Each row is a point. The last column is the point's height on a tilted bowl or saddle (a function of degree 2), plus a little noise. Along how many of its main directions does it bend up, bend down or stay straight?
In the rows, zero is written as 128.

Points, 11 rows:
[[ 53  35 128]
 [ 93 203  40]
 [161 125  99]
 [145  70  84]
 [118 190  76]
 [ 95 114 112]
 [149 105  99]
 [155 107  96]
 [125 210  63]
 [135  96 104]
 [123 154 102]]
Directions: 0 up, 1 down, 1 straight

Points, 15 rows:
[[240  27 176   7]
 [128 123  98 120]
 [ 64  77 117  87]
 [114  79  66  81]
 [119 136 149 128]
 [152 125 136 128]
 [200 119  66  78]
 [112  66 151 111]
 [141 149 145 126]
 [ 79 167 218  76]
 [185 155  65  82]
 [132 135 123 127]
 [147 134 135 129]
 [179  93 177 101]
 [137  75 151 118]]
Directions: 0 up, 3 down, 0 straight

Points (17 x 4):
[[122  80  91 143]
 [105 154 122 119]
 [ 76 125  78 168]
 [131  58 140 133]
 [183 120 103 139]
 [159 126 117 117]
 [180 115 204 207]
 [100  70 194 156]
 [147 192 128 104]
 [173 166 163 147]
 [119  53 169 138]
 [ 33  98 130 225]
 [ 90 142  83 141]
 [110 104  59 163]
 [155 182 196 189]
 [158 111 215 202]
 [ 67 155  85 172]]
Directions: 2 up, 0 down, 1 straight

Points, 22 rows:
[[ 84  64 162 182 150]
 [ 16 119 137 136 215]
 [120  91  79 128 139]
 [103  62 163  83 152]
 [118 117 161 127 149]
 [159 101 203 109 178]
 [143 156 137 215 175]
 [ 84  99  49 132 155]
 [134 175 100  79 166]
 [ 36  55 133 101 146]
 [ 71 163 180  62 220]
 [174 187 195 157 128]
 [141 116  95  89 156]
 [141  94 152 152 150]
 [ 42  52 137 135 131]
 [ 87 162  74 101 191]
 [133 129  52 173 176]
 [ 80  90  92 109 143]
 [130 164 144 117 143]
 [134 149 112 125 146]
 [ 97 164 198 143 168]
 [ 14 117 116 157 210]]
Directions: 3 up, 1 down, 0 straight

Points:
[[ 95 150 128 125 108]
 [158 145  93  92 101]
 [120 183 170 196  64]
 [ 97 105 183  95 115]
 [207 109 116 125  96]
 [188  98  75 141 101]
 [149  68 115 114  97]
 [111  31 212 102  79]
 [ 86 145 162 129 108]
 [162  86 229 112  71]
 [162 196 223 107  49]
 [ 63 195 126 161  71]
 [ 90  81  72  98  84]
 [187 111 123  92  95]
 [132 128 112 104 111]
 [209  80 183  91  62]
 [ 95 158 171 115 106]
 [157 151  94 110 105]
 [151 123 102 219  89]
 [151 114 157 185  90]
 [107 208  75  75  60]]
Directions: 0 up, 3 down, 1 straight

Points, 47 rows:
[[126 158 106 147 157 170 129]
 [104 127 110 144 155 106 165]
 [164  93 112 135 154 128 131]
 [143 119 132 148 106 131 167]
 [175  97 157   7 130 125 143]
 [100 114  91  50 167  71  98]
 [185 152  80  85 172 133 139]
 [148 112 164  97 100 128 172]
 [145 169 120 129  87 127 132]
 [115  86  80 127 173 154  83]
 [144 114 133  92 174  56  84]
 [155 142  98 134 143  99 147]
 [114 114 168 128  63 141 172]
 [185 139 175 109 176 166 188]
 [164 135 125 156 137 139 153]
 [133 131  98 122  99 185 129]
 [148  80 182 132 147  41   7]
 [ 96 123  92 144 145 110 169]
 [185 160 105  86 161  98 163]
 [ 92 126 115 213 117 109 163]
 [148 118 131 157  65 142 181]
 [190 148 144 106 111 178 221]
 [ 85 122 188 103 140 136 171]
 [130 101  89  99 136 164 119]
 [150 181 141 131 143  69 126]
 [116  94 132 129 135 127 161]
 [157 145 107  87 165 145 136]
 [ 62 142 149 132  67  91 142]
 [133 107 137 161 143 131 145]
 [ 86 149  80 165 152 121 171]
 [ 97 137 100 111 140 131 151]
 [141 157 119 154 144 122 151]
 [103 167 142 135 119 117 151]
 [134 144 161 176 105  50  55]
 [ 79 170 137 100 118 124 149]
 [116 120 140  67  81 127 148]
 [159 139 158 120  88  88 128]
 [177 215 133 109 148  79 161]
 [105 179 131  78  81 113  77]
 [121 112 113  75  92  87 147]
 [139  68 149 106  87  98 188]
 [166  92 163 130 138 124 147]
 [150 120 115 142  73 150 184]
 [117 171 166  89  68  91  55]
 [ 87  81 110 150 160 117 169]
 [140 140 156 166 155  88 122]
 [110  65 105  86 129 101 160]]
Directions: 2 up, 3 down, 1 straight

Points:
[[ 65 170 156 151 122 232 183  94 169]
 [173  43 155 196  44 105 122 156 188]
 [106  91 137 112 149 166 181  73 117]
 [195  95 132  64  90 124 119 130 135]
 [138 133  91 163 108  87 185 147 134]
 [ 85 140 139  72  74  70 189 173 200]
 [ 97 115 140 168 116 147 177 162 113]
 [ 97 119  74 103  84  92 132 110 149]
 [ 75 166 162 154 123 170 172 119 146]
 [101 127 166 155 102  71 148 136 139]
 [158 116 213 106 175  81 173 127 187]
 [155 158  98 106 102  90 243  86 185]
 [204 236  62 133 174 139 100 130 164]
 [217 109  34 166 103 155 194  86 232]
 [183 122 139  97 114 176  74  49 108]
 [132 102 171 118 183  90  74 152 152]
 [188 132  51 188 183 134 141  77 192]
 [ 96 127 149 202  97  87 103 119 123]
 [145 133  95 146 141  68 123 164 110]
 [137 109 131 118 181 145  81 111 121]
 [123 124 100 102 103 214 169 164 104]
 [135 111 122 166  93 154 123 117 109]
 [178 223 135 139 124 100 150 137 102]
 [114  95 107 147 137 223 132 106 109]
 [137 200  81 104 132 159 135 103 133]
 [123 217  88 199  89 163 108 105 174]
 [170 156 157 151  57 148  63 154 118]
 [ 94  23 173 175 101 115 125 103 142]
 [198 149 156 188 140 208 136 140  89]
 [108 153 152 158 122 162 118 148 102]
 [123 131 179 155 109  59 182 115 151]
 [168  10 119 123  85  35 167 233 237]
 [109 170 141 161  32 176 143  73 179]
 [ 76  73 136 175  94 129 167  76 142]
 [ 87 145 178  92 140 181  46  50 163]
 [ 72 138 130 163 123  37 102 117 138]
 [102  93 124 123 102 215  71 153 116]
 [ 91 169 107 152 181  62  92  98 144]
 [156  42 205 129 135 142 198 165 182]
 [119 126  91  82 161 135 240 181 159]
 [ 86 100  83  51  93 111 198 153 163]
 [130 140 173 115 121 100 119 179 124]
 [119 166 177 109 151 146 122  60 121]
 [107 215  36 129 105 147 148 139 198]
 [108 101  12 171  93 126  87  50 249]
 [193 158 171 103 225  78 149 207 204]
 [ 92  87  98  64  59  69 140 160 172]
 [164 116 134 119 238 185  50 127 193]
 [147 200 149  33 106  71  91 185 126]
 [112 113 143 118 219 203 136 161 145]
 [ 49 153  58 159 119  69 110 164 165]
 [ 91 120 104  21 170 118 169 185 150]
 [172 120 180 179 135 145 152 143 101]
 [115 178 126 127 167 136 175  56 143]
 [114  10  61 145 130 157 154 155 123]
 [115 141  85 114  87 119 125  87 142]
 [169  75  93 122 143 128 165 122 123]
 [172 107 142 158  92 167  80  66 119]
 [ 63 197 152  57 164 107 189 150 221]
 [104 120 137 144 109 114 109 163 111]
 [176 127 151  94 191 164 122 103 118]
 [155  85 137 120 180  67 161  77 132]
 [194 208 109 111 153 117 218 130 147]
 [ 85  64  83  97  94  45  94 133 147]
 [222 113 142  89  42 158 142  48 161]
 [102 190  68 145 122  60  73 133 145]
 [ 55 125 114 144 114 128  50 161 150]]
Directions: 4 up, 0 down, 4 straight
